Each point is reached from the start by the listed moves, each made once or not at all, plus a little noise. Is the number of moves made odd or even? Then give how often each move was made.
In the rows, zero is written as 128.

Moves:
(1): [164 126  67]
(2): [176 147 165]
(3): [174  48 142]
Start: [122 134 106]
Points:
[159 132  48] -> odd (1, 0, 0)
[207 151  79] -> even (1, 1, 0)

Moves:
(1): [180 115 134 153 141 110 136 131 116 149 122 130 106]
(2): [137 167 120 131 112 125 142 128 119 137 124 147 138]
(3): [117 137 167 134 125 137 142 146 126 116 123 125 122]
(4): [117 120 101 162 146 133 137 106 139 128 104 144 114]
(5): [131 166 141 117 186 143 126 141 123 130 123 137 121]
(6): [130 129 130 140 105 170 137 139 142 125  93 116 145]
(7): [115 122 114 106 117 103 174 130 150 155 132 141 136]
(8): [115 117 123 132 136 122 128 164 118 150 140 130 110]
(9): [129 147 140 134 113 120 118 131 155 143 113 108 103]
(10): [ 98 141 133 124 118 141 106 107  89 165 111 116 127]
(11): [150 146 134 142 122 138 153 129 127 120 157 111 137]
Start: [125 144 117 127 141 125 148 122 134 135 126 138 115]
Points:
[186 174 102 167 106 125 246 176 139 204 126 146 116] -> even (1, 1, 0, 0, 0, 1, 1, 1, 0, 0, 1)
[142 155 107 187 126 127 249 169 150 198  70 174  90] -> odd (1, 1, 1, 1, 0, 1, 1, 1, 0, 0, 0)
[ 87 225 173 130 140 169 207 182 142 216  95 100  93] -> even (0, 0, 1, 0, 1, 1, 1, 1, 1, 1, 1)

Moves:
(1): [173 131 133 123 124 127 126 117 120 124 119 131 151 116 126 124 142 136
 125 129 137 124 112 128 143]
(2): [121 163 135 126 116 109 136 135 138 142 126 125 124 134 123 117 129 128
 124 127 125 133 124 139 108]
(3): [111 116 165 123 115 118 124 119 123 132 122 126 123 137 106 110 119 125
 125 141 117 124 108 117 138]
(4): [125 139 137 149 127 133 125 131 133 129 145 126 149 142 130 126 137 122
 146 133 124 132 140 127 140]
(5): [132 131 146 111 167 138 130 119 121 102 120 116 144 131 127 139 107 112
 134 121 122 131 119 153 130]
(6): [126 118 124 126 114 149 124 143 136 132 131 124 127 129 146 116 142 133
 121 115 129 122 118 128 124]
(7): [125 129 118 132 118 130 158 124 111 130 125 133 117 131 123 140 147 134
 135 121 132 119 105 121 129]
(8): [129 113 121 110 135 136 128 172 128 108 123 121 142 130 113 117 123 135
 136 140 146 144 132 133 135]
(9): [139 122 146 127 122 127 142 135 157 121 123 135 120 143 126 124 126 108
 126 109 145 111 142 135 139]
(10): [125 119 141 131 139 128 127 124 119 165 131 122 137 133 124 129 133 126
 127 119 134 137 125 125 124]
(11): [121 129 148 114 114 136 130 130 140 134 165 133 140 102 121 146 117 126
 133 138 117 126 132 132 123]
(12): [122 142 127 139 142 138 127 132 133 127 123 152 130 126 108 133 130 136
 132 116 115 124 126 116 123]
(13): [113 113 133 134 117 116 138 129 131 135 124 133 155 115 133 124 114 138
 134 128 127  95 137 131 113]
(14): [133 124 121 122 116 130 117 124 117 126 138 140 135 150 117 131 118 127
 129 119 123 132 135 133 129]
(15): [140 134 136 131 135 118 128 149 129 130 125 139 127 128 151 139 111 118
 142 133 112 123 122 129 128]
(16): [131 137 137 132 116 121 113 124 125 126 126 112 139 136 128 145 129 121
 134 113 142 122 113 105 123]
(17): [114 120 126 111 127 111 117 132 121 125 141 137 136 118 134 127 167 117
 128 129 127 125 128 124 127]
(18): [121 126 137 126 133 122 130 123 140 121 124 137 128 134 140 134 126 152
 126 128 134 135 129 124 125]
(19): [136 139 123 107 119 136 141 101 142 143 100 103 139 123 127 121 127 131
 166 141 136 149 117 131 132]
(20): [128 125 132 117 127 127 137 124 153 131 117 124 129 136 144 140 121 106
 117 168 137 107 123 140 122]
(21): [125 135 138 123 138 129 118 124 119 137 153 141 122 122 124 115 129 117
 142 137 158 132 122 128 112]
(22): [115 139 128 139 115 120 149 132 138 131 123 155 152 119 125 125 122 119
 114 129 139 156 128 121 141]
(23): [128 125 150 121 123 137 133 125 116 128 123 126 126 124 140 128 133 134
 131 128 123 130 148 119 120]
(24): [133 121 133 163 106 134 124 123 104 126 108 123 126 115 120 145 118 135
 126 124 116 139 126 168 111]
Start: [124 157 126 111 123 166 141 137 139 144 123 113 117 126 120 150 129 137
 117 150 113 140 121 132 101]
Points:
[121 134 215  68  89 166 167 197 148 165 169 219 182 125  85 143 160 128
 139 133 157 150  65 109 120] -> odd (1, 0, 1, 0, 0, 1, 1, 1, 1, 1, 1, 1, 0, 1, 1, 0, 1, 1, 0, 0, 1, 1, 0, 0)
[134 187 210  84 101 150 190 162 167 117  53  78 172 157 157 202 139  95
 195 170 142 147  97 191  77] -> even (0, 1, 0, 1, 1, 0, 1, 1, 1, 0, 0, 0, 0, 0, 1, 1, 1, 1, 1, 1, 0, 0, 1, 1)
[108 185 192 134  92 110 166 163 149 132  85 134 190 115 135 184 101  80
 128 109 115 123 108 185  69] -> odd (0, 1, 0, 0, 1, 0, 0, 0, 1, 0, 0, 0, 1, 0, 1, 1, 1, 0, 0, 0, 0, 1, 0, 1)
[ 74 121 249  80 104 133 159 172 155 148 121 113 185 108  79 156 102 128
 128 145 111 128 114 206  66] -> odd (0, 1, 1, 0, 1, 0, 0, 1, 1, 1, 1, 0, 1, 0, 0, 0, 1, 1, 0, 0, 0, 0, 0, 1)
[161 209 188  34 115 156 189 116 128 149 112 105 170  80 141 181 156 119
 186 164  91 147  79 156  88] -> odd (1, 1, 0, 0, 1, 0, 1, 0, 0, 0, 1, 0, 0, 0, 1, 0, 1, 0, 1, 0, 0, 0, 1, 0)
[135 197 134 101  96 175 178  97 106 145  69  86 132 144  88 175 107 135
 164 134  99 176  83 209  74] -> even (0, 1, 0, 0, 1, 0, 1, 0, 0, 0, 0, 0, 0, 1, 0, 0, 0, 0, 1, 0, 0, 0, 0, 1)

Moves:
(1): [123 127 125 120 130 114 119 121 125 127 128 112 122 124 130 148 127 129
 128 132 131 117 112 144 143 131]
(2): [136 139 110 144 121 129 147 125 127 138 139 120 137 127 111 129 135 131
 134 116 143 127 135 123 139 118]
(3): [134 131 144 118 119 133 127 142 140 122 141 130 135 125 137 126 116 119
 141 130 120 122 129 128 130 119]
(4): [124 121 137 122 139 117 130 136 136 109 130 116 134 124 114 123 132 119
 124 136 130  97 151 122 136 122]
(5): [123 134 126 154 122 124 137 118 142 131 128 124 140 132 131 147 117 133
 127 125 117 137 137 121 124 120]
(6): [112 145 150 135 140 131 146 131 125 139 118 123 115 119 134 133 135 118
 117 122 105 129 126 125 129 124]
(7): [136 139 126 143 112 127 137 138 119 108 141 104 127 106 127 124 120 112
 123 131 120 122 127 115 120 136]
(8): [132 115 132 131 114 120 142 103 128 126 141 150 118 127 130 134 139 139
 128 111 133 131 128 126 128 136]
(9): [136 114 128 130 129 134 129 130 128 127 122 129 145 127 141 125 131 116
 128 119 127 144 118 134 128 114]
(10): [131 120 124 124 133 138 135 121 140 129 119 126 132 118 134 135 139 143
 137 130 120 124 131 130 137 122]
(11): [130 136 121 111 118 117 146 143 144 120 110 140 165 147 112 130 126 121
 137 123 125 131 125 117 110 137]
(12): [123 119 135 130 139 127 130 115 131 131 114 124 135 147 116 157 125 138
 142 125 120 140 101  98 135 153]
(13): [134 136 133 139 126 114 139 134 125 112 121 123 142 109 133 118 120 132
 137 134 122 118 115 124 129 118]
(14): [146 135 136 113 138 124 152 127 142 134 133 136 127 115 140 134 124 133
 154 121 132 136 133 131 104 112]
(15): [128 136 128 125 128 120 130 124 110 128 131 130 126 133 122 132 118 130
 136 120 133 134 142 147 137 136]
(16): [120 144 139 127 134 131 130 136 129 121 110 134 122 117 131 129 122 117
 120 121 139 108 132 134 127 131]
(17): [117 121 124 121 131 115 130 126 133 128 122 122 124 131 132 111 131 124
 127 125 138 117 130 124 135 142]
(18): [117 147 137 113 139 126 113 140 146  99 125 119 130 105 135 138 127 140
 124 142 127 139 122 125 136 107]
(19): [108 144 141 124 124 144 113 126 133 121 124 135 136 137 125 122 136 120
 140 134 125 138 130 131 107 144]
(20): [127 125 122 130 134 136 117 124 150 114 116 135 127 140 115 113 124 129
 125 114 120 133 113 131 126 114]
(21): [115 115 121 135 135 126 116 145 140 114 128 134 123 121 131 130 126 139
 132 133 116 132 112 132 125 129]
(22): [132 127 126 133 125 121 125 133 128 142 123 120 125 118 120 128 136 125
 123 118 126 120 140 129 135 128]
(23): [115 128 112 126 123 129 130 119 106 129 133 131 128 110 119 113 109 121
 115 132 120 122 125 136 135 122]
(24): [133 121 126 135 122 128 130 127 126 127 119 130 116 124 113 122 123 119
 128 144 132 135 121 135 138 129]
Start: [119 123 116 120 136 115 127 132 131 140 143 126 120 121 131 132 119 133
 129 122 121 109 134 129 148 138]
Points:
[115 161 137 102 147  69 221 168 132 103  91  95 168  31 130 102  97  78
 143  92  95  49 165 133 145 118] -> odd (0, 0, 0, 1, 0, 1, 1, 0, 1, 1, 1, 0, 1, 1, 1, 1, 1, 0, 0, 0, 0, 1, 1, 0)
[112 130 159 133 130  67 200 162 123  89 136 117 106   7 138  96  79  73
 142 101  96  57 145 152 165 119] -> odd (0, 0, 1, 1, 0, 1, 1, 1, 1, 0, 0, 0, 1, 1, 1, 1, 1, 0, 0, 0, 1, 1, 1, 1)
[ 86 171 140 143 131  83 158 175 191  37  93 102 157  45  87 132 131  90
 128 106  94  85  95 125 155 110] -> even (1, 1, 0, 1, 0, 1, 1, 1, 1, 0, 1, 0, 1, 0, 0, 1, 0, 1, 1, 1, 1, 1, 0, 1)
[ 95 160 117 139 119 128 139 165 194  96 114 157 195 147 107 134  91 108
 168  77 107 135 129 146 122 120] -> even (0, 1, 1, 0, 1, 0, 0, 0, 1, 0, 1, 0, 0, 0, 1, 1, 0, 0, 1, 1, 1, 0, 0, 0)
[ 70 171 172  93 163  90 133 166 145  79 150  75 118  41 118 176  84 111
 161 136  63  94 120 126 157 139] -> odd (1, 0, 1, 1, 0, 1, 1, 0, 0, 0, 0, 1, 0, 1, 1, 0, 0, 1, 1, 0, 1, 1, 1, 0)

Moves:
(1): [125 141 135 155 119 130 126 140 122 129 109 115 131 127 100 136 117 113
 141 115 114 115 140 118 129]
(2): [122 137 119 140 122 129 116 133 119 145 144 106 122 140 130 128 126 143
 125 113 125 144 130 111 143]
(3): [122 120 115 160 129 140 153 120 121 127 165 139 127 121 135 126 119 131
 140 142 162 108 142 126 108]
(4): [143 135 131 132 129 130 129 133 140 125 124 117 131 130 117 123 136 120
 123 125 134 134 112 133 141]
(5): [118 139 115 123 160 156 109 120 135 133 164 131 151 122 128 136 143 131
 128 125 122 105 126 127 129]
(6): [140 135 130 124 120 117 111 111 128 118 128 130 128 115 126 142 130 144
 134 123 131 138 137 136 127]
(7): [122 131 128 132 122 120 130 138 143 121 135 144 133 141 119 139 130 123
 132 109 141 119 140 138 130]
(8): [125 134 121 126 128 114 128 142 121 112 124 127 134 119 132 108 143 125
 130 136 137 132 128 113 131]
(9): [113 123 137 123 125 132 136 120 124 133 129 126 121 129 138 150 109 118
 106 147 137 107 134 117 125]
(10): [128 130 104 105  94 111 137 157 143 139 121 118 153 115 120 136 144 149
 139 118 126 123 133 121 100]
(11): [137 147 108 129 148 123 144 125 130 128 142 109 124 115 112 115 133 133
 115 102 122 123 152 125 141]
(12): [128 142 143 126 138 109 138 119 132 145 120 151 146 133 129 119 139 131
 129 129 125 132 139 126 139]
(13): [142 123 133 129 138 135 124 135 115 133 113 117 143 136 120 123 130 137
 131 119 136 132 138 151 118]
(14): [130 135 110 127 112 143 127 157 112 150 113 134 130 123 122 128 145 120
 115 131 120 126 124 137 133]
(15): [124 139 120 129 123 141 124 114 134 133 117 128 109 132 136 140 135 120
 139 115 130 134 130 118 121]
(16): [129 120 109 125 128 107 116 114 116 126 115 128 157 115 108 120 133 113
 128 137 137 148 128 121 124]
(17): [124 116 140 141 116 148 129 115 127 125 133 138 125 128 126 119 141 117
 119 119 133 121 124 109 141]
(18): [120 122 125 146 135 113 140 115 126 116 107 135 126 145 111 133 146 143
 136 115 131 133 121 134 137]
(19): [129 126 116 128 127 168 115 117 135 127 139 130 112 138 108 120 112 137
 124 132 151 103 121 123 110]
(20): [129 149 128 117 107 117 128 120 124 121 110 126 153 137 128 122 132 119
 126 122 110 126 126 137 126]
(21): [124 122 115 114 137 145 149 109 120 143 115 142 131 117 138 121 112 131
 153 117 147  99  97 129 150]
(22): [128 132 135 126 115 138 139 140 146 101 129 131 137 137 116 138 134 132
 138 136 117 143 137 144 137]
(23): [ 95 141 136 125 117 141 161 119 109 118 141 126 127 109 123 108 122 134
 116 122 140 142 118 134 110]
(24): [144 117 135 113 126 122 131 129 115 127 134 111 112 131 118 128 135 123
 142 137 137 132 121 127 122]
Start: [120 124 171 129 110 145 146 126 106 143 117 169 105 156 124 130  96  99
 112  99 163 118 119 125 119]
Points:
[ 84 170 131 201 100 210 180 127  60 167 154 137  94 154  62 134 143  92
 133  60 200 114 106 115 113] -> even (1, 1, 1, 1, 1, 0, 0, 0, 0, 0, 0, 0, 0, 1, 1, 0, 0, 1, 0, 0, 0, 0, 1, 1)
[115 170 156 191  84 206 168 178  83 162 118 150 126 183  60 117  97 100
 103 116 218  92 163 115 123] -> odd (1, 1, 1, 1, 0, 0, 0, 1, 1, 0, 0, 1, 1, 1, 0, 0, 0, 0, 1, 0, 0, 1, 0, 0)
[ 92 157 136 151  89 211 188  69  55 150 113 110  77 119  42  80  88  60
 109  47 246  95  88  43 139] -> odd (1, 1, 0, 1, 0, 0, 0, 1, 1, 0, 1, 0, 0, 0, 1, 1, 1, 0, 1, 0, 1, 0, 1, 1)
[130 118 180 139  79 200 178 150  77 173  69 162 108 165  72 151  94  45
 120  62 202  48 102 133 161] -> odd (1, 0, 0, 1, 0, 0, 1, 0, 1, 0, 0, 0, 1, 1, 0, 0, 1, 0, 0, 0, 1, 0, 0, 1)
[ 82 191  77 154 100 207 160 129  76 180 104 102 155 129   9 133 135 120
  86  23 196 103 129 102  85] -> even (1, 1, 0, 1, 1, 0, 0, 0, 1, 1, 1, 0, 1, 1, 1, 1, 0, 1, 1, 0, 0, 0, 1, 0)
[ 67 164  93 156  86 158 192  96  47 168 107 146 217 125  53 109 107 136
 166  34 204  88 111 124  88] -> odd (1, 1, 1, 0, 1, 0, 0, 0, 0, 1, 0, 0, 1, 0, 0, 1, 0, 1, 0, 1, 1, 0, 1, 0)
[118 171 172 135  89 118 172  81  85 150  77 192 143 159  91 136 145  97
  75  62 151 106 156 121 160] -> even (0, 0, 0, 0, 0, 1, 0, 0, 1, 0, 1, 1, 0, 1, 0, 0, 1, 1, 0, 1, 0, 0, 0, 0)
[124 144 110 128  52  94 182 138  91 128  75 194 165 137  70 142 191 126
 170 107 210 158 147 118  89] -> odd (0, 0, 1, 0, 0, 1, 0, 1, 0, 1, 0, 1, 0, 1, 1, 1, 0, 1, 0, 0, 0, 1, 0, 1)
[106 161 149 148  97 148 231  70  52 140 137 132 123 153  70 131  96 136
 130  26 249  98 123 162 131] -> odd (0, 1, 1, 1, 0, 1, 1, 0, 1, 0, 1, 0, 1, 0, 0, 0, 0, 1, 0, 1, 1, 0, 1, 1)
